Every row gives one point. Each copy is the shape, with its points in the same order, turned, moved and blurred by noise. Is it also mirrored, or only turned?
(in the rows, 128 means zero)

Shape:
[[108 137 185]
 [124 107  86]
 [150 137 187]
 [ 88 105 141]
 [131 197 101]
 [ 32 123 179]]
Copy 1:
[[ 70 156 137]
 [142  83 152]
 [109 180 131]
 [ 82 111 168]
 [124 102  65]
 [ 14 116 162]]
Copy 1 is: only turned
Copy 2 (6 x 3):
[[109  80  82]
 [156 133 159]
 [105 119  68]
 [153  81 123]
 [ 66 126 172]
 [136  12 108]]
Copy 2 is: mirrored
Copy 3:
[[157 184 114]
 [ 99 103 109]
 [175 170 139]
 [104 166 110]
 [164  91  53]
 [103 226  71]]
Copy 3 is: only turned
Copy 4 (6 x 3):
[[125 183 127]
 [136  83  96]
 [ 92 169 156]
 [164 141 118]
 [ 82 115  67]
 [191 197  96]]
Copy 4 is: mirrored

Shape, 8 rows:
[[125 180  82]
 [ 90 160  39]
 [188 121 181]
 [149 116 170]
 [124 116 139]
 [143 155 138]
 [153 127  38]
 [132  80 112]]
Copy 1 (8 x 3):
[[138  93  63]
 [125  41  83]
 [136 211 124]
 [111 190 126]
 [105 148 134]
 [116 160  91]
 [184  84  93]
 [133 131 161]]
Copy 1 is: only turned
Copy 2 (8 x 3):
[[165  88  82]
 [189  52 112]
 [ 71 178 112]
 [ 96 164 133]
 [123 124 143]
 [130 145 108]
 [118  34  90]
 [100 100 170]]
Copy 2 is: mirrored
Copy 3:
[[126 206 101]
 [143 249 123]
 [146  75 117]
 [138 102 145]
 [142 138 151]
 [117 142 117]
 [198 216 103]
 [183 150 169]]
Copy 3 is: mirrored
Copy 4, 8 rows:
[[172  82 120]
 [215  65 145]
 [119 193  99]
 [117 167 130]
 [141 149 139]
 [142 126 110]
 [238 127 125]
 [182 171 162]]
Copy 4 is: only turned

Shape:
[[127 195 158 101]
 [ 70  80 173  88]
 [139 140 113 144]
 [ 70  80 121  92]
 [153 109  95 110]
 [ 55  73 130  86]
 [143 161  70 128]
 [145 183 149  59]]
Copy 1, 8 rows:
[[125  77  66 163]
 [134 191  41  95]
 [136 116 131 114]
 [117 170  67  60]
 [164 110 123  80]
 [120 175  54  59]
 [122  70 144  90]
 [157  69  48 137]]
Copy 1 is: only turned
Copy 2 (8 x 4):
[[ 95  55 129 155]
 [ 55 122  84  62]
 [145 116 133 130]
 [100 123  60  61]
 [142 144  87 141]
 [ 91 121  56  48]
 [178 100 104 147]
 [ 84  64  90 178]]
Copy 2 is: only turned
Copy 3:
[[209 159 127 161]
 [110 153 187 201]
 [149 136 114 116]
 [ 97 104 154 192]
 [114 136  80 142]
 [100 109 170 207]
 [162 102  76 123]
 [193 171  94 190]]
Copy 3 is: only turned

Shape:
[[191 152 118 110]
 [128  59 187 133]
 [156  46 141  75]
 [134 154 128 172]
 [ 83  77  45  75]
 [112 106 123  60]
 [131 130 110 160]
 [166 193 183  73]
 [154 119 172 143]]
Copy 1, 9 rows:
[[113 181 101 127]
 [127  95 136  38]
 [108  95  64  59]
 [112 143 172 138]
 [ 98  35  58 164]
 [150  91  70 120]
 [ 99 121 151 137]
 [198 196 108 117]
 [131 147 148  79]]
Copy 1 is: mirrored
Copy 2 (9 x 4):
[[174  70  79 125]
 [147 195  90 184]
 [213 180 114 149]
 [102  99  87 111]
 [193 160 167  40]
 [171 140 169 120]
 [130 117  88  92]
 [144  58 140 192]
 [130 128  83 164]]
Copy 2 is: mirrored

Shape:
[[ 84  56  67 169 206  76]
 [218  93 108  71 108 133]
 [ 63 107 110 200 198 159]
 [105 113 117  82 158 119]
 [106 111  78 140 112 112]
 [161 207 154 166 136 129]
 [ 93  97 155 159 146 124]
 [200 145 156 142 113  98]
 [179 133 158 108 111 131]]
Copy 1:
[[ 55  86  55 107  47 145]
 [138 119 228 128 101 146]
 [121 144   9 126  90 177]
 [115  92 113 163 131 122]
 [101 154 109 125  98 100]
 [ 93 174 119 107 211 193]
 [139 116  69  97 133 144]
 [104 141 176  64 177 164]
 [151 129 170 111 164 156]]
Copy 1 is: only turned
Copy 2:
[[166  39 165 138 217 124]
 [ 92 107  91 196  64  83]
 [138 137 154 113 249 134]
 [127 100 107 146 131 170]
 [120 104 175 126 131 133]
 [179 211 127 119 112 100]
 [124 119 109  87 170 121]
 [153 155 100 129  81  64]
 [117 151  86 137  87  99]]
Copy 2 is: mirrored
Copy 3, 9 rows:
[[ 95 160  46 233 170 158]
 [ 73 184 156  72  94 201]
 [145 142  74 219 121  70]
 [142 178 149 169 139 172]
 [106 134 122 139 169 133]
 [136  62 168 138  65 142]
 [169 138  88 154 123 129]
 [115  97 132  96  75 194]
 [133 144 150  93  82 177]]
Copy 3 is: mirrored
Copy 4 (9 x 6):
[[237 181 191 149 150 187]
 [143  85 118 193  60  78]
 [163 214 166 123 208 135]
 [184 105 130 114 139 107]
 [168 176 126 116  95 132]
 [ 46 132 173 111 126 123]
 [138 159 113 131 173 154]
 [ 83 103 140 166  90 141]
 [100 100 111 162 105 110]]
Copy 4 is: mirrored
